Each row is a point. The ring and each string are closed loops that go straight from each point to the next, and from the last back to the first. Before rounding, they use only three directions, however many columns there are. How many times does the string pass through the ring? Passing back the other way cancels.

Ring (6 x 3):
[[-0.12  0.29  0.19]
 [-0.53  0.49  0.17]
 [-0.58  0.32  0.03]
 [-0.16  0.05 -0.18]
 [ 0.32 -0.12 -0.29]
 [ 0.35 -0.05 -0.05]]
String (20 x 3):
[[ 0.11 -0.10 -0.02]
 [ 0.06  0.03 -0.02]
 [ 0.15  0.12 -0.10]
 [ 0.48  0.05 -0.06]
 [ 0.24  0.11  0.21]
 [-0.19  0.20  0.31]
 [-0.33  0.21  0.25]
 [-0.16  0.30  0.06]
 [-0.20  0.29  0.05]
 [-0.59  0.32  0.26]
 [-0.91  0.52  0.32]
 [-0.80  0.55  0.12]
 [-0.46  0.43 -0.08]
 [-0.20  0.27 -0.13]
 [-0.25  0.16  0.00]
 [-0.28  0.10  0.02]
 [-0.06  0.08 -0.12]
 [ 0.22  0.04 -0.30]
 [ 0.63 -0.24 -0.52]
 [ 0.58 -0.28 -0.35]]
Times through: 1

Ring, 8 rows:
[[-0.11  0.55 -0.25  0.63  0.11 -0.05  0.00 -0.04  0.44]
 [-0.32  0.49 -0.33  0.29 -0.21 -0.06 -0.13  0.19  0.18]
 [-0.44  0.26 -0.17 -0.12 -0.39 -0.03 -0.17  0.33 -0.04]
 [-0.42 -0.07  0.26 -0.45 -0.35  0.04 -0.12  0.30 -0.10]
 [-0.25 -0.34  0.51 -0.50 -0.03  0.06  0.13  0.07 -0.05]
 [-0.14 -0.34  0.40 -0.34  0.18  0.01  0.29 -0.09  0.01]
 [-0.02 -0.14  0.16  0.04  0.38 -0.04  0.39 -0.24  0.18]
 [ 0.04  0.25 -0.04  0.51  0.40 -0.05  0.26 -0.26  0.43]]
String, 30 rows:
[[-0.25 -0.54  0.97 -0.73 -0.09  0.16  0.05  0.11 -0.03]
 [-0.11 -0.25  0.88 -0.26  0.08  0.16  0.03 -0.02  0.26]
 [-0.16 -0.05  0.33 -0.08  0.07  0.04  0.10 -0.01  0.17]
 [-0.26 -0.18 -0.04 -0.30  0.05 -0.08  0.27  0.01 -0.13]
 [-0.19 -0.47  0.13 -0.51  0.22 -0.08  0.47 -0.11 -0.22]
 [-0.11 -0.63  0.25 -0.57  0.37 -0.08  0.61 -0.23 -0.22]
 [ 0.01 -0.33  0.64 -0.14  0.38  0.06  0.32 -0.24  0.24]
 [-0.03  0.01  0.60  0.13  0.21  0.10  0.06 -0.11  0.42]
 [-0.19 -0.10  0.07 -0.15  0.10 -0.04  0.22 -0.03  0.02]
 [-0.24 -0.51 -0.04 -0.59  0.19 -0.13  0.52 -0.09 -0.34]
 [-0.14 -0.63  0.52 -0.63  0.26  0.00  0.45 -0.14 -0.15]
 [-0.12 -0.51  0.80 -0.50  0.17  0.10  0.24 -0.08  0.05]
 [-0.14 -0.13  0.58 -0.16  0.06  0.09  0.05  0.00  0.22]
 [-0.18 -0.11  0.55 -0.18  0.00  0.09  0.01  0.04  0.19]
 [-0.17 -0.01  0.57 -0.08 -0.03  0.11 -0.06  0.06  0.27]
 [-0.34 -0.10 -0.01 -0.34 -0.13 -0.05  0.12  0.14 -0.14]
 [-0.50 -0.23 -0.07 -0.67 -0.35 -0.06  0.07  0.30 -0.39]
 [-0.53 -0.13  0.26 -0.65 -0.52  0.05 -0.19  0.42 -0.24]
 [-0.44  0.06  0.40 -0.36 -0.46  0.10 -0.30  0.38  0.02]
 [-0.25  0.19  0.47  0.02 -0.20  0.12 -0.24  0.19  0.31]
 [-0.28  0.11  0.08 -0.06 -0.13  0.00 -0.02  0.13  0.09]
 [-0.56  0.05 -0.35 -0.47 -0.47 -0.10 -0.05  0.39 -0.35]
 [-0.67  0.10 -0.30 -0.57 -0.69 -0.06 -0.22  0.55 -0.40]
 [-0.49  0.17  0.18 -0.29 -0.53  0.06 -0.33  0.43 -0.02]
 [-0.29  0.15  0.32 -0.06 -0.22  0.08 -0.17  0.20  0.19]
 [-0.28  0.08  0.18 -0.10 -0.15  0.03 -0.05  0.15  0.11]
 [-0.29  0.06  0.48 -0.17 -0.23  0.11 -0.18  0.21  0.18]
 [-0.39 -0.16  0.78 -0.54 -0.42  0.18 -0.29  0.35  0.04]
 [-0.48 -0.43  0.58 -0.91 -0.42  0.09 -0.08  0.35 -0.30]
 [-0.40 -0.45  0.45 -0.81 -0.24  0.04  0.08  0.22 -0.28]]
Times through: 4

Ring:
[[ 0.32  0.21 -0.41 -0.16  0.02 -0.20  0.15 -0.07  0.31 -0.28 -0.10 -0.29
   0.18  0.18]
 [-0.12  0.06  0.22  0.09 -0.06  0.21 -0.01 -0.08 -0.07  0.13 -0.10 -0.35
   0.13  0.09]
 [-0.36 -0.07  0.56  0.22 -0.09  0.39 -0.10 -0.08 -0.25  0.31 -0.04 -0.30
   0.05  0.01]
 [-0.50 -0.29  0.78  0.31 -0.09  0.41 -0.10 -0.09 -0.36  0.28  0.09 -0.12
  -0.13 -0.12]
 [-0.31 -0.31  0.49  0.19 -0.03  0.15 -0.03 -0.07 -0.15  0.02  0.20  0.05
  -0.19 -0.13]
 [ 0.01 -0.03 -0.08 -0.05  0.02 -0.14  0.00 -0.02  0.24 -0.15  0.15  0.02
   0.02  0.02]
 [ 0.35  0.26 -0.60 -0.27  0.06 -0.36  0.06  0.01  0.55 -0.30  0.03 -0.11
   0.24  0.19]
 [ 0.44  0.29 -0.66 -0.28  0.06 -0.37  0.13 -0.02  0.52 -0.37 -0.05 -0.20
   0.24  0.22]]
String (25 x 14):
[[-0.35 -0.08  0.43  0.15 -0.05  0.24 -0.15 -0.02 -0.07  0.25  0.10 -0.10
   0.03 -0.02]
 [-0.19 -0.21  0.34  0.14 -0.03  0.11  0.03 -0.09 -0.12 -0.03  0.10 -0.07
  -0.12 -0.07]
 [-0.52 -0.56  0.92  0.39 -0.07  0.35  0.01 -0.15 -0.50  0.08  0.22  0.05
  -0.40 -0.26]
 [-0.71 -0.53  1.12  0.46 -0.10  0.52 -0.12 -0.11 -0.57  0.32  0.22  0.02
  -0.33 -0.26]
 [-0.45 -0.12  0.58  0.21 -0.07  0.34 -0.18 -0.03 -0.17  0.33  0.09 -0.13
   0.02 -0.04]
 [-0.19 -0.02  0.24  0.08 -0.04  0.13 -0.07 -0.03  0.01  0.11  0.05 -0.15
   0.06  0.02]
 [-0.48 -0.17  0.59  0.21 -0.06  0.30 -0.20 -0.01 -0.14  0.31  0.16 -0.03
  -0.02 -0.07]
 [-0.39 -0.53  0.66  0.28 -0.03  0.14  0.02 -0.11 -0.28 -0.08  0.31  0.20
  -0.39 -0.26]
 [-0.11 -0.32  0.26  0.12  0.00 -0.03  0.10 -0.11 -0.07 -0.22  0.19  0.07
  -0.24 -0.13]
 [-0.01 -0.26  0.14  0.08  0.01 -0.07  0.14 -0.11 -0.03 -0.28  0.14  0.01
  -0.20 -0.08]
 [ 0.23  0.02 -0.40 -0.18  0.06 -0.37  0.08 -0.01  0.43 -0.38  0.18  0.09
   0.02  0.05]
 [ 0.46  0.55 -0.98 -0.46  0.09 -0.52 -0.06  0.12  0.91 -0.24  0.03 -0.11
   0.49  0.32]
 [ 0.32  0.42 -0.65 -0.31  0.05 -0.31 -0.03  0.06  0.63 -0.15 -0.02 -0.20
   0.39  0.27]
 [ 0.09 -0.06 -0.07 -0.02  0.01 -0.11  0.11 -0.08  0.13 -0.23  0.06 -0.10
  -0.02  0.03]
 [ 0.36  0.00 -0.42 -0.16  0.06 -0.36  0.23 -0.09  0.32 -0.50  0.06 -0.06
  -0.02  0.07]
 [ 0.73  0.70 -1.27 -0.56  0.10 -0.63  0.07  0.08  1.00 -0.41 -0.12 -0.28
   0.58  0.43]
 [ 0.74  0.73 -1.30 -0.57  0.10 -0.63  0.06  0.09  1.03 -0.39 -0.12 -0.28
   0.61  0.44]
 [ 0.37  0.06 -0.48 -0.19  0.06 -0.37  0.20 -0.07  0.38 -0.48  0.05 -0.07
   0.04  0.10]
 [ 0.27 -0.03 -0.32 -0.12  0.05 -0.30  0.18 -0.08  0.27 -0.43  0.08 -0.04
  -0.04  0.04]
 [ 0.54  0.43 -0.98 -0.44  0.10 -0.58  0.06  0.07  0.84 -0.42  0.04 -0.07
   0.36  0.27]
 [ 0.31  0.46 -0.74 -0.36  0.06 -0.38 -0.10  0.11  0.76 -0.13  0.04 -0.11
   0.44  0.27]
 [ 0.01  0.07 -0.08 -0.05  0.00 -0.06 -0.02 -0.02  0.22 -0.05  0.05 -0.12
   0.12  0.08]
 [-0.05 -0.29  0.18  0.09  0.01 -0.07  0.11 -0.10 -0.02 -0.26  0.18  0.06
  -0.22 -0.11]
 [-0.29 -0.43  0.48  0.20 -0.01  0.06  0.02 -0.09 -0.15 -0.12  0.29  0.18
  -0.31 -0.20]
 [-0.47 -0.38  0.68  0.26 -0.05  0.25 -0.10 -0.06 -0.24  0.14  0.25  0.10
  -0.22 -0.18]]
Times through: 3

Ring (9 x 14):
[[ 0.28  0.01  0.01 -0.15 -0.14 -0.10  0.17 -0.13  0.31  0.13  0.16  0.39
   0.46  0.37]
 [ 0.26 -0.18 -0.31  0.10  0.12  0.00  0.26  0.25  0.17 -0.10  0.03  0.37
   0.11  0.41]
 [ 0.18 -0.41 -0.49  0.31  0.34  0.10  0.26  0.51 -0.11 -0.23 -0.16  0.26
  -0.29  0.31]
 [ 0.17 -0.56 -0.39  0.31  0.29  0.14  0.22  0.41 -0.35 -0.13 -0.29  0.12
  -0.48  0.23]
 [ 0.11 -0.55  0.00  0.12  0.09  0.10  0.06  0.03 -0.50  0.15 -0.34 -0.02
  -0.41  0.03]
 [-0.03 -0.28  0.33 -0.08  0.04  0.02 -0.19 -0.17 -0.29  0.27 -0.23  0.02
  -0.06 -0.25]
 [-0.15  0.03  0.52 -0.23  0.05 -0.06 -0.36 -0.24  0.03  0.30 -0.06  0.15
   0.33 -0.43]
 [-0.09  0.27  0.56 -0.36 -0.06 -0.14 -0.33 -0.34  0.36  0.32  0.14  0.31
   0.70 -0.30]
 [ 0.12  0.22  0.39 -0.34 -0.21 -0.16 -0.09 -0.37  0.41  0.30  0.21  0.37
   0.72  0.06]]
String, 30 rows:
[[ 0.08 -0.48 -0.83  0.56  0.71  0.20  0.27  0.99 -0.13 -0.54 -0.23  0.32
  -0.54  0.24]
 [ 0.35 -0.78 -0.67  0.44  0.26  0.19  0.47  0.51 -0.51 -0.20 -0.36  0.10
  -0.73  0.55]
 [ 0.34 -0.70 -0.36  0.25  0.05  0.12  0.37  0.18 -0.50  0.02 -0.32  0.04
  -0.54  0.45]
 [ 0.08 -0.26 -0.06  0.07  0.16  0.04  0.03  0.14 -0.10  0.03 -0.13  0.19
  -0.05  0.05]
 [-0.03 -0.23 -0.12  0.15  0.35  0.07 -0.05  0.33 -0.07 -0.09 -0.15  0.22
  -0.10 -0.10]
 [ 0.05 -0.63 -0.22  0.29  0.32  0.16  0.07  0.33 -0.54 -0.04 -0.41 -0.01
  -0.60 -0.01]
 [ 0.24 -0.92 -0.04  0.19 -0.05  0.17  0.20 -0.09 -0.94  0.27 -0.56 -0.24
  -0.82  0.17]
 [ 0.21 -0.57  0.14  0.00 -0.14  0.06  0.10 -0.23 -0.53  0.32 -0.32 -0.07
  -0.32  0.14]
 [ 0.19 -0.34  0.16 -0.07 -0.12  0.00  0.06 -0.22 -0.24  0.27 -0.16  0.08
  -0.03  0.13]
 [-0.09 -0.12  0.12  0.01  0.25  0.02 -0.17  0.13 -0.01  0.04 -0.11  0.20
   0.08 -0.23]
 [-0.23 -0.13  0.44 -0.09  0.22  0.02 -0.40 -0.07 -0.18  0.22 -0.21  0.06
   0.05 -0.56]
 [-0.23 -0.07  0.74 -0.28 -0.01 -0.04 -0.49 -0.41 -0.21  0.45 -0.19 -0.01
   0.20 -0.63]
 [-0.05 -0.06  0.61 -0.30 -0.14 -0.07 -0.30 -0.45 -0.10  0.44 -0.10  0.07
   0.30 -0.32]
 [ 0.11 -0.14  0.33 -0.20 -0.15 -0.06 -0.07 -0.32 -0.06  0.33 -0.06  0.14
   0.23  0.00]
 [-0.07  0.04  0.28 -0.14  0.12 -0.05 -0.22 -0.05  0.15  0.14  0.00  0.26
   0.33 -0.24]
 [-0.29  0.34  0.47 -0.24  0.25 -0.10 -0.48 -0.02  0.43  0.12  0.12  0.36
   0.65 -0.57]
 [-0.20  0.48  0.76 -0.48 -0.06 -0.20 -0.50 -0.43  0.54  0.37  0.23  0.36
   0.96 -0.50]
 [ 0.09  0.24  0.66 -0.48 -0.35 -0.20 -0.21 -0.64  0.34  0.49  0.19  0.28
   0.81 -0.07]
 [ 0.24 -0.04  0.39 -0.32 -0.36 -0.13  0.02 -0.52  0.10  0.42  0.07  0.21
   0.47  0.19]
 [ 0.07  0.03  0.21 -0.16 -0.02 -0.08 -0.07 -0.13  0.21  0.17  0.06  0.30
   0.40  0.00]
 [-0.01  0.26  0.22 -0.21  0.07 -0.12 -0.16 -0.05  0.49  0.09  0.20  0.44
   0.66 -0.08]
 [ 0.20  0.26  0.24 -0.32 -0.21 -0.18  0.02 -0.29  0.55  0.22  0.29  0.47
   0.81  0.24]
 [ 0.03  0.14  0.03 -0.08  0.17 -0.07 -0.06  0.12  0.40 -0.02  0.14  0.43
   0.47  0.01]
 [ 0.09 -0.05  0.02 -0.04  0.10 -0.04  0.01  0.06  0.17  0.05  0.03  0.32
   0.26  0.08]
 [ 0.05  0.06 -0.14  0.03  0.26 -0.03  0.01  0.29  0.36 -0.13  0.11  0.44
   0.34  0.08]
 [ 0.26 -0.04 -0.40  0.10  0.17 -0.03  0.28  0.35  0.38 -0.19  0.15  0.50
   0.28  0.47]
 [ 0.50 -0.35 -0.43  0.10 -0.11 -0.01  0.51  0.10  0.05 -0.02  0.02  0.34
   0.02  0.79]
 [ 0.29 -0.31 -0.21  0.07  0.00  0.01  0.26  0.08 -0.04  0.03 -0.06  0.25
  -0.01  0.41]
 [ 0.14 -0.22 -0.11  0.06  0.13  0.01  0.09  0.14  0.00  0.01 -0.07  0.25
   0.03  0.16]
 [-0.01 -0.20 -0.43  0.29  0.53  0.09  0.06  0.65  0.10 -0.33 -0.09  0.36
  -0.12  0.04]]
Times through: 5
String (29 x 14):
[[ 0.07  0.40  0.39 -0.38 -0.15 -0.20 -0.15 -0.32  0.65  0.24  0.33  0.49
   0.94  0.01]
 [ 0.01  0.45  0.62 -0.49 -0.23 -0.23 -0.27 -0.50  0.62  0.38  0.32  0.43
   1.03 -0.13]
 [-0.13  0.50  0.75 -0.51 -0.14 -0.22 -0.44 -0.50  0.58  0.39  0.28  0.39
   1.02 -0.39]
 [-0.14  0.35  0.79 -0.49 -0.16 -0.18 -0.45 -0.54  0.37  0.45  0.16  0.27
   0.84 -0.44]
 [ 0.02  0.01  0.54 -0.31 -0.18 -0.10 -0.21 -0.44  0.05  0.41 -0.01  0.16
   0.42 -0.17]
 [ 0.00 -0.08  0.15 -0.06  0.12 -0.02 -0.11  0.01  0.06  0.11 -0.05  0.23
   0.19 -0.11]
 [-0.25  0.07  0.39 -0.12  0.26 -0.02 -0.41  0.01  0.09  0.13 -0.07  0.21
   0.28 -0.53]
 [-0.34  0.02  0.59 -0.17  0.25 -0.01 -0.55 -0.11 -0.07  0.25 -0.16  0.09
   0.21 -0.74]
 [-0.07 -0.26  0.67 -0.26 -0.16 -0.02 -0.32 -0.51 -0.39  0.52 -0.26 -0.09
   0.04 -0.39]
 [ 0.13 -0.32  0.44 -0.21 -0.25 -0.03 -0.07 -0.47 -0.33  0.46 -0.20 -0.01
   0.03 -0.03]
 [ 0.02 -0.16  0.24 -0.10  0.03 -0.01 -0.12 -0.12 -0.08  0.21 -0.11  0.15
   0.12 -0.11]
 [-0.20  0.01  0.30 -0.08  0.26 -0.01 -0.34  0.05  0.06  0.10 -0.08  0.21
   0.22 -0.44]
 [-0.35  0.18  0.48 -0.16  0.33 -0.04 -0.53  0.02  0.18  0.12 -0.03  0.23
   0.39 -0.70]
 [-0.43  0.39  0.84 -0.38  0.18 -0.12 -0.72 -0.27  0.32  0.32  0.06  0.24
   0.71 -0.89]
 [-0.11  0.26  0.81 -0.48 -0.21 -0.17 -0.43 -0.59  0.25  0.50  0.10  0.21
   0.74 -0.42]
 [ 0.18 -0.06  0.44 -0.31 -0.31 -0.11 -0.04 -0.51  0.04  0.43  0.02  0.17
   0.41  0.08]
 [ 0.11 -0.09  0.19 -0.13 -0.05 -0.05 -0.02 -0.16  0.06  0.20 -0.01  0.23
   0.26  0.05]
 [-0.08  0.14  0.14 -0.09  0.23 -0.06 -0.19  0.12  0.33  0.01  0.09  0.37
   0.43 -0.19]
 [ 0.06  0.33  0.24 -0.27 -0.03 -0.16 -0.11 -0.14  0.59  0.13  0.28  0.49
   0.79  0.03]
 [ 0.41  0.11  0.17 -0.33 -0.42 -0.19  0.23 -0.45  0.44  0.31  0.28  0.42
   0.73  0.55]
 [ 0.45 -0.09  0.03 -0.21 -0.37 -0.12  0.31 -0.34  0.22  0.26  0.15  0.34
   0.44  0.61]
 [ 0.32 -0.23  0.04 -0.11 -0.21 -0.05  0.20 -0.22 -0.01  0.23 -0.01  0.22
   0.18  0.38]
 [ 0.05 -0.08 -0.01  0.00  0.16 -0.01 -0.02  0.13  0.13  0.01 -0.01  0.30
   0.19  0.03]
 [ 0.15  0.06 -0.34  0.09  0.27 -0.03  0.16  0.40  0.45 -0.22  0.16  0.53
   0.34  0.29]
 [ 0.46 -0.09 -0.36  0.01 -0.10 -0.07  0.44  0.09  0.36 -0.04  0.19  0.48
   0.35  0.74]
 [ 0.46 -0.14 -0.18 -0.08 -0.24 -0.09  0.39 -0.13  0.23  0.12  0.14  0.38
   0.34  0.69]
 [ 0.29 -0.15  0.02 -0.11 -0.16 -0.06  0.18 -0.16  0.09  0.18  0.04  0.28
   0.26  0.36]
 [ 0.13 -0.05  0.05 -0.08  0.02 -0.05  0.03 -0.02  0.17  0.10  0.04  0.31
   0.29  0.13]
 [ 0.08  0.22  0.14 -0.18  0.03 -0.12 -0.06 -0.04  0.48  0.08  0.21  0.45
   0.63  0.07]]
Times through: 5
